Rows are points. Each copy is the shape, with its points in the same order, turned, moved and blurred by noise. Say if it was mirrored as well.
In the rows, 128 means zero.

Shape, 8 rows:
[[102 105]
 [172 129]
 [100  89]
 [112 173]
 [114 120]
 [105  93]
 [121 217]
 [143  91]]
Copy 1:
[[111 174]
 [179 146]
 [105 184]
 [111 102]
 [117 162]
 [106 188]
 [122  60]
 [147 185]]
Copy 1 is: mirrored
Copy 2 (8 x 2):
[[ 85 116]
 [162 141]
 [ 76 129]
 [132  67]
 [100 113]
 [ 81 124]
 [176  39]
 [112 149]]
Copy 2 is: mirrored

Shape (10 x 4):
[[137  94  80  85]
 [131  93  85  80]
 [ 90 138 125 148]
 [109 107 117 167]
 [132  91  87  66]
 [ 99 141 182 148]
 [103 179 152 166]
 [ 92 172 158 162]
 [177  72  98  85]
 [ 68 129 167 152]]
Copy 1, 10 rows:
[[106  59 143 148]
 [102  66 152 145]
 [150 115 116  85]
 [130 107  84  99]
 [ 97  62 164 151]
 [135 170 120  87]
 [183 155 110  87]
 [175 155 119  78]
 [ 86  77 131 185]
 [129 150 121  55]]
Copy 1 is: only turned
Copy 2:
[[122 180 105  73]
 [114 185 106  74]
 [109 136 165 136]
 [131 138 133 152]
 [107 182 101  63]
 [ 72 102 153 158]
 [107  87 186 141]
 [ 97  98 189 145]
 [123 161  58  70]
 [ 74 134 169 172]]
Copy 2 is: only turned
Copy 3, 10 rows:
[[122 211 192 109]
 [122 207 195 105]
 [ 98 134 133 135]
 [120 155 140 166]
 [126 209 201  94]
 [133 105 108 113]
 [ 92 125  83 127]
 [ 91 118  93 124]
 [164 233 182 115]
 [118  96 132 129]]
Copy 3 is: mirrored

Shape:
[[120 128 104 117 136 186]
 [166 125 106 127  91 135]
 [134 149 132  76  96 144]
 [163 165 123 111 150 160]
 [131 142  88 130 135 181]
 [112 141  82  93  98 108]
 [ 58 160 137 199  61  94]
 [139 143 115 113 149 144]
 [ 64 167 114 213  81  81]
 [144 108 146 126 153 174]
 [149 107 123 104 166 151]]
Copy 1, 11 rows:
[[109  94 102  81  83 130]
 [142  95 129 110 103 191]
 [105 149 109  97  92 182]
 [157 123  82  77  73 156]
 [123  80  89  94  79 136]
 [104 126  97 140 133 166]
 [121 134 178 217  76 118]
 [143 122  96  89  97 140]
 [144 119 158 229  85 108]
 [143 108 135  52  85 130]
 [145 115 111  54 118 134]]
Copy 1 is: mirrored
Copy 2:
[[180  67 156 130 131 133]
 [137  91 120 121  83 160]
 [163 112 177 123  79 143]
 [129  82 168 162 126 151]
 [165  52 147 124 143 135]
 [154 121 165  77 112 179]
 [111 139 121  33 107  63]
 [144 104 156 143 141 147]
 [ 91 137 111  22 133  74]
 [175  92 130 172 131 127]
 [168 101 133 165 145 163]]
Copy 2 is: only turned
Copy 3, 11 rows:
[[117 134 194 139  86 118]
 [127  91 164 147 152 137]
 [160 145 182 128 148 110]
 [105 146 175 103 124 124]
 [102 137 190 139  97 134]
 [161 147 149 182 135 144]
 [ 95 144  98 243 148  67]
 [119 146 148 114 106 129]
 [ 73 139  87 249 139  90]
 [110 108 158 100  87  99]
 [136 118 146  95  88 121]]
Copy 3 is: only turned

Shape, 15 rows:
[[147 134 140 164 211 141 120 180  48]
 [171 176 129 113 141 108 133 192 197]
 [130 108 144 139  40 103 147 119 121]
 [ 84 125 169 232 234 145 128 152  97]
 [180 176 155 133 173 108 122 119 158]
 [171 155 112 109 180 132 176 121 178]
 [135 112 158 107  65 125 144 126 151]
 [116 108 124 115 146 104 156 137 130]
 [186 131 151 114 199 110 136 139 189]
 [175 147 137 131 164  90 162 130 149]
 [ 88 106 127 108  71  91 120 121 144]
 [123 126  96 216 209 143  92 129 101]
 [132  66 142 131  71  61 125 138 117]
 [106 133 162 160 207 172  54 139 103]
 [115 151 139 124 131  68 142 124 111]]
Copy 1 (15 x 9):
[[131 123  64 153 169 225 165 133 189]
 [161 112  96 160 155  50 178 169 153]
 [ 64 110 185 106 107 106 151 126 141]
 [130 206  93 168 217 206 136  81 205]
 [139  96  70 159 165  88 130 106 174]
 [151 118  75 135 164  77  79 163 156]
 [113 106 181 118 111  90 138 130 124]
 [137 140 135  95 137 128 131 145 172]
 [177 124  76 166 138  75 107 130 195]
 [131 105  98 140 153  91 118 144 196]
 [111 141 174  66 107  93 161 112 135]
 [ 96 194  39 146 157 179 147 106 179]
 [ 96 128 180  97  72 113 167 128 188]
 [155 163  66 158 155 187 158  57 134]
 [109 103 123  79 155 111 153 115 181]]
Copy 1 is: mirrored
Copy 2, 15 rows:
[[181 167 163 122 134 189 191 155  65]
 [ 88 192  48  95 157 127 128 133  92]
 [130 120  90 150  69 107 131  93 189]
 [227 148 141 192 169 130 176 150  26]
 [112 218 108 145 159 103 144 157 107]
 [130 184 114 104 191 105  99 145 128]
 [121 125  93 114 103  75 151 102 174]
 [149 120 122 107 120 111 120 151 115]
 [125 198  79 100 180  96 151 189 118]
 [141 194 112 112 141 118 114 157 126]
 [109  94 104 143  80  85 115 122 150]
 [177 134 142 205 181 182 140 174  68]
 [147 115  78 142  45 113 135 162 161]
 [137 122 158 180 175 134 214 166  51]
 [128 157 130 129  86 107 111 137 106]]
Copy 2 is: only turned
Copy 3, 15 rows:
[[142 127  30  84 150 188 108 203 175]
 [136  96 142  53 111 142  71  81 167]
 [121 147 198 170 136 144  91 163 134]
 [170 174  21  58 123 122 151 202 128]
 [155 103 139  73 143 170 144 107 152]
 [133  80 104  98 154 104 132  76 174]
 [106 160 182 153 110 139 104 127 152]
 [111 110 109 145 110 117 116 148 143]
 [158  77 102  78 102 139 150  91 184]
 [152  79 129  95 146 127 138 127 154]
 [102 134 160 165  92 132 103 131  90]
 [205 154  22 114 149 165 113 158 114]
 [132 114 171 178  82 148  98 190 128]
 [147 188  33  93 105 200 149 134 129]
 [109  91 133 120 138 147 120 163 102]]
Copy 3 is: mirrored

Shape, 14 rows:
[[100 171 118 144 145 118  88 104 122 125  92]
 [159 107  51 156 159  36 161 113 127 127  66]
 [138 129 117 152 150 136  95 114 139  97 142]
 [137  81 133 120 104 151 135 182 118 111  71]
 [100  98 171 152 159 159 158 133 152 166 145]
 [135 229 127 141 131 103  98  80  96 203 132]
 [145 137 151 136 149 227  83 205 145 186 150]
 [ 77 201 135  91  93  88 117 148 164 187 129]
 [ 88  88 137  79 163  66 137 166  83  85 140]
 [ 87  86  56 133 140  91 127 129  88 101 203]
 [ 87 121  89  79 140 119 164 126 114 140 120]
 [ 91 135 209 167 116 141 155 165 118 143 113]
 [150 129 223 151 103 114 134 106 131 141 124]
 [209 188 129 143 127 146 158 176 137 115 100]]
Copy 1, 14 rows:
[[179 119  72 100 105 177 113 140 104 118 154]
 [102 160  45 149 150 148 192 139  56  79 192]
 [122  93 105  96 112 163 132 131 132 103 125]
 [139 118 116  82 136  74 170 147  92 167 129]
 [151 171 145 107 115 151 160  87 143 150  94]
 [207 130  78 170 152 203  53  93 112 111 153]
 [149 106 140  44 176 149  97  77 122 191  54]
 [172 133 127 155 110 203  88 114  71 208 171]
 [ 82 179 135  95  67  96 103 144  95 125 187]
 [ 65 114 106 113  58 126 124  56 106  97 181]
 [117 161  76 140  72 124 121 106  80 159 137]
 [205 157 183 101 115 129 146 122 111 146 122]
 [188 141 168 151 144 139 141 153 170 132 140]
 [146  92 132 140 186 134 125 158  54 115  81]]
Copy 1 is: mirrored
Copy 2 (14 x 11):
[[108  85 176 185 148 152 134 106  97  96 130]
 [233  56 109 138 124 153 161  98 128 119  85]
 [108 101 143 153 104 130  99  83 122  89 110]
 [132 115 176 118  87 106 120 150 139 186 101]
 [ 80 149 121 158 117 118 123  95  87 160  38]
 [111  94 113 215 183 112 147  75  49 112 174]
 [ 36 124 179  99 131  55  74  89  46 147 100]
 [ 87 132 107 128 211 160 160 152  55 138 147]
 [135 152 141 116 146 196 136  84 189 168 125]
 [137 100  86 117 107 214  72  49 131 147 115]
 [125 122 128 125 111 180 173  95  91 169 125]
 [ 48 133 138 186 164  99 130 132 132 182  69]
 [103 167 101 210 142  74 129 138 132 140 102]
 [102  65 131 113 132  31 168 106 130 125 136]]
Copy 2 is: mirrored
Copy 3 (14 x 11):
[[103 116  76 155 140 139 123  95  99  89 132]
 [121  92  83  96  62  22 157 115  74  76 129]
 [134 135  98 132  99 136 112  84  86 139 163]
 [153 115 125 113 143  90 147 143 166 161 119]
 [ 96 104 105 167  67 156 140 135 145 180 120]
 [ 82 110 108 182 119 153  82  81  36  71  59]
 [168 124 123 169 135 167 112  46 155 209  64]
 [ 23  95 145 129 131 156 116  80 126  99  71]
 [105  37  93  42 128 117  95 149 123 138 147]
 [100  62 119 117  90  79  43 100  99 155 199]
 [ 99  80 116 114  84 102  72 132 158 100 126]
 [ 80 120 100 148 132 166 150 166 125 198  97]
 [113 104 153 145 110 187 167 165  68 136 111]
 [139 185 126 103 110 102 135 114  83 153  51]]
Copy 3 is: only turned

Shape, 17 rows:
[[134 147 111 154 173 153 147 156 103 146  94 130]
 [126 163 115 103 110 108 130 147 111 159 148 172]
 [127 156 146 104 122 119 128 149 103 153 104 106]
 [181  75 142 161 151  99  82 105 121 133 149 174]
 [145 151 116  88 233 116 151 148 125 156 128 133]
 [123 168 177 134 102  98 125  76 132   7 149 146]
 [131 166 114 110 131 112  88 124 105 137 156 163]
 [142 159 161 127 144 247 124  52 109 128 146 148]
 [139 157 126  92 104 123 142 128 116  60 134 173]
 [116 153 114  91 115  95 136 131 126  51  71 145]
 [131 131 127 141 186 123 138  95 140 127 113 158]
 [118 119 118 121 118  96 150  77 117 132 149 152]
 [114 101 149 105 181 128  49 152 130 132 148 149]
 [160 147 111  94 110 107 126 150 105 143  15  38]
 [118 149 141  92 136 174 145 127 103 112 148 117]
 [129 136 183  96 113 106  84 151 117 153 137 175]
 [135 135 117  96 109 116 100 148 179 140 147 141]]
Copy 1, 17 rows:
[[126 110 115 151 175 137  74 145 116 107 179 143]
 [115  89 109 153 140 157 184 136 110 105 190 148]
 [121 133 107 135 176 118 148 122 103 111 167 184]
 [127 127  98 126  87 120 131  98 153 182 213  92]
 [163  77 187 145 171 100 119 150 102 132 196 142]
 [143 155 138 172  96 168 167  43 205 102 110 169]
 [110  91 120 156 125 132 167  89 106 105 186 133]
 [126 201 152 176 157 182 120  72  74  80 162  66]
 [128 108 124 180 161 165 184  89 176 112 140 140]
 [ 93  99 141 162 174 144 148  88 184 136 118 186]
 [126 122 166 141 120 153 100 123 129 140 173 128]
 [100 139 144 128 108 151 169 142 149 111 168 130]
 [141  79 132  86 142 123 133  49 111 144 201 121]
 [ 76 150  90 137 216  53 115 142 112 151 115 208]
 [142 140 134 136 183 140 151 103 118  74 154 124]
 [131 116  98 122 145 155 186  74 108 145 213 162]
 [127  87 106 121 139 147 182 109  97 153 132 133]]
Copy 1 is: mirrored
Copy 2 (17 x 12):
[[121 170  99  81 157 138 145 125 158 127 122 123]
 [ 83 159 106 176 129 101 127  99 144 155 134 123]
 [127 135  85 124 151  99 109 116 120 125 143 106]
 [144 138 163 151 132 145  77  81 196 127 128 194]
 [172 191 121 118 129 129 149 127 182 173 153  80]
 [136 150 182 204 133  66  90 195 120  58  98 162]
 [116 164 114 172 125  99  98 107 141 164 103 144]
 [166 102 117 165 237 123 162 153 143 153  55 165]
 [ 92 160 159 174 147  74 123 170 129 132 139 155]
 [ 95 141 143 124 103  63 100 200 133 115 149 137]
 [149 145 136 131 125 132 140 144 191 127 110 130]
 [124 121 119 194 108 143 128 140 152 121 136 152]
 [145 142 176 122 134 132  65  89 144 177  99 116]
 [144 104  41  48 123  60  95 141 113 113 195 130]
 [133 141 124 150 179 116 141 150  99 146 123 121]
 [ 96 127 143 169 159  94  67  82 151 144 126 107]
 [119 120 150 149 105  80 136  79 124 153 128 130]]
Copy 2 is: mirrored
Copy 3, 17 rows:
[[135 149  97 153  97 136 157  83  97 143 158 139]
 [ 91 140  89 113 150 101 122  99 150 115 141 115]
 [116 155 122 120 126 106 154 116 117 144 102 124]
 [ 98 182 107 134 141 208 110 163 162 126 188 126]
 [143 159  39 116 136 143 159  82 136 194 148 162]
 [108 116 134 111  34 112  77 189 207 171 147  85]
 [ 60 141  92 110 134 113 126 125 147 144 162 124]
 [123 172 163 148  96  71  81 138 122 170 213 206]
 [106 134 129 112  85 102 114 107 202 147 159  96]
 [127 135 133  92  71 114 147 101 170 171 145  48]
 [148 153  82 122 110 146 116 130 126 170 187 124]
 [141 128 102 108 141 114 123 167 160 123 176 110]
 [ 75 163 107  62 123 192 120 115 129 159 152 168]
 [141 169 168 143 129 117 224 112  93 188  83  67]
 [126 131 136 111 102  90 133 110 156 155 142 176]
 [ 76 190 111  81 137 135  94 118 146 118 113 124]
 [ 96 118 131 102 170 144  99 100 149 162 132 109]]
Copy 3 is: mirrored

Shape:
[[110 112 121 139 104 166 146 165 174 118 109 104]
 [102  81  60 145  70  78 115 151 112 120 130 124]
 [145 130 203 142 130 180 176 175 113 178 141 136]
 [116 186 130 126 100 149 134 157 171 140 120 166]
 [132 179 143 127  74 164 155 136 120 149 155 118]
 [105 106  87 121  72 101  99 172 115 109 154 113]
 [ 71  76  88 112 129  94 135 104 144  98 154 114]
 [107  51 119 126 143 141  65  86 118  97 119 127]
 [143 149 120 160 102 134 143 154 111  98 154  85]
 [ 66 119 188  88 179 147  81 115 109 171  63  50]
 [186 142  91  63  85  98 139 145  92 160  93  56]
 [134 132 181  84 143 164 136 111 101 179  39  55]
 [112 146  88 146 107 124 125 173 126  89 127 147]
 [116 124 104 177  89 106 106 125 160 141 135 114]
 [114 126  74 170 133  88 134 148 141 109 146 152]
 [101  69 174 106 161  98  70 118 166 107 117  99]
 [160 138 125  67 153 180 111 144 101 213 103  29]]
Copy 1, 17 rows:
[[160  80 123 132 124 153 120  80 138  67 145 163]
 [116  61  96 115  81 116 105 149 189 143 191 175]
 [126 104 112 111 185 158 130  27 136 133  84  96]
 [182 102 123 152 121 167 101  81  97 140 153 111]
 [157 151 107 132 109 163 107  75 155 134 124  98]
 [134  56  84 128  82 118  97 146 180 116 163 135]
 [132  88 114 143 136 124 143 198 171  95 152 174]
 [ 64  78 105 172 112 118 140 173 120  96 104 181]
 [161 113  74 120  98 103 138  86 171 102 137 127]
 [100 130 123  76 172 108  49 150  75  66  54 159]
 [ 99 124 171  67  70  76  78 110 170 113 151  87]
 [ 90 161 180  77 153  98  54  85 106  85  73 145]
 [176  63 107 146  83 119 127 113 142 148 139 152]
 [124 107  74 140 112 132 112 113 123 124 188 164]
 [158  72  92 134 109 119 167 137 132 158 168 157]
 [ 89  72 104 155 177  91 107 168  94  58 121 145]
 [ 81 148 149  33  99 135  87 105  99  65  88  87]]
Copy 1 is: only turned
Copy 2 (17 x 12):
[[147 157 122 126 114  94  78  97 168 144  98 133]
 [127  97 132 152  98  63  60  83  69 175 128 139]
 [112 224 169  84  98 124 160 136 136 143 104 165]
 [120 150 128 136 131 133 140  94 157 170  84  80]
 [108 178 131 145  90  88 142 145 129 151 116  88]
 [154 110 110 147  62  95  82  93  75 170 123 132]
 [116  98 100 149 121  90  51 110  91  94 121 146]
 [146 123  79 102 159 112  41 149  77 141 162 177]
 [149 176 152 159  88  80 109 110 123 133 162  99]
 [228 164  69 115 179  71 124 182 115 101  65 186]
 [170  84 151 173  67  29 151 160 147 168 129 168]
 [194 162 133 129 152  49 140 213 150 134  85 181]
 [157 140 135 167 116 127  91  80 111 170 131 113]
 [131 136 122 116 137  54  85  75 117 156 137 102]
 [112 116 145 157 140 106  92  58  93 140 150 125]
 [181  98  88  70 144 107  82 123 110  80 131 158]
 [181 170  77 157 108  38 168 166 177 163 118 211]]
Copy 2 is: only turned
Copy 3 (17 x 12):
[[114  83 164 107 146  94 172 166 104 100  89 138]
 [ 88 103 149 108 181 191 149 161  92  73 157 109]
 [160 127 165 115 117  36 153 126 187  74 125 130]
 [143  64 160 143 114 123 174 181 174 132 117 139]
 [164  65 123 139 135  89 158 146 154  91 156 158]
 [ 96  79 159 127 199 159 143 148 104 100 156 123]
 [ 92  89 130  79 163 181 176  93  91 123 111 116]
 [ 96 172 119  97 173 157 148 120  91 161 105 149]
 [145  67 152 111 146 110 103 139 104  91 144 155]
 [140 160 111 211 137  95 147  72  92 127  39 107]
 [ 75  90 137 208 103 109 135 116  71  65 189 141]
 [122 153 105 212  86  61 150  98  97  84  80 150]
 [126  78 190 116 150 164 140 162 127 110 130 155]
 [128  91 115 107 145 143 135 187 108 114 132 103]
 [129  85 176  81 126 184 133 157 116 117 143 107]
 [ 66 133 124 120 164 119 124  97 112 166  62  94]
 [141 138 140 220 107  35 169  94  55 109 151 121]]
Copy 3 is: only turned
Copy 4 (17 x 12):
[[144 135  73 121  98 108 193 129 169 165 121 158]
 [156 121 122 179 120 141 233 182 126  87 150 151]
 [117 145 104  75 167  98 194 136 113 214  88  98]
 [162 144 125  99  98 103 186  84 133 128  86 129]
 [133 159 140  98 154  87 217  91 148 140 134 110]
 [149 102 125 177 127  96 202 161 135  96 147 145]
 [128 159 124 197 108 153 158 152 122 122 171 182]
 [ 94  68 137 179  93 168 177 144 121 168 166 165]
 [140 115 103 107 179 115 192 125 152 123 154 154]
 [135 104  62 148  84 140 173  85  53 238 213 106]
 [217 125 130 113 137 129 205 154 156 143 206  51]
 [167 125  82 108 117 153 204  89 118 249 196  66]
 [173 106 129 129 132 117 195 128 131 111 113 183]
 [109 126  97 128 106 144 214 131 136  92 139 144]
 [153 131 127 126 124 155 186 156 109  85 116 188]
 [105  82  72 180  91 158 118 132 102 164 159 127]
 [156 125 111  67 101  93 194 146 119 217 240  70]]
Copy 4 is: only turned
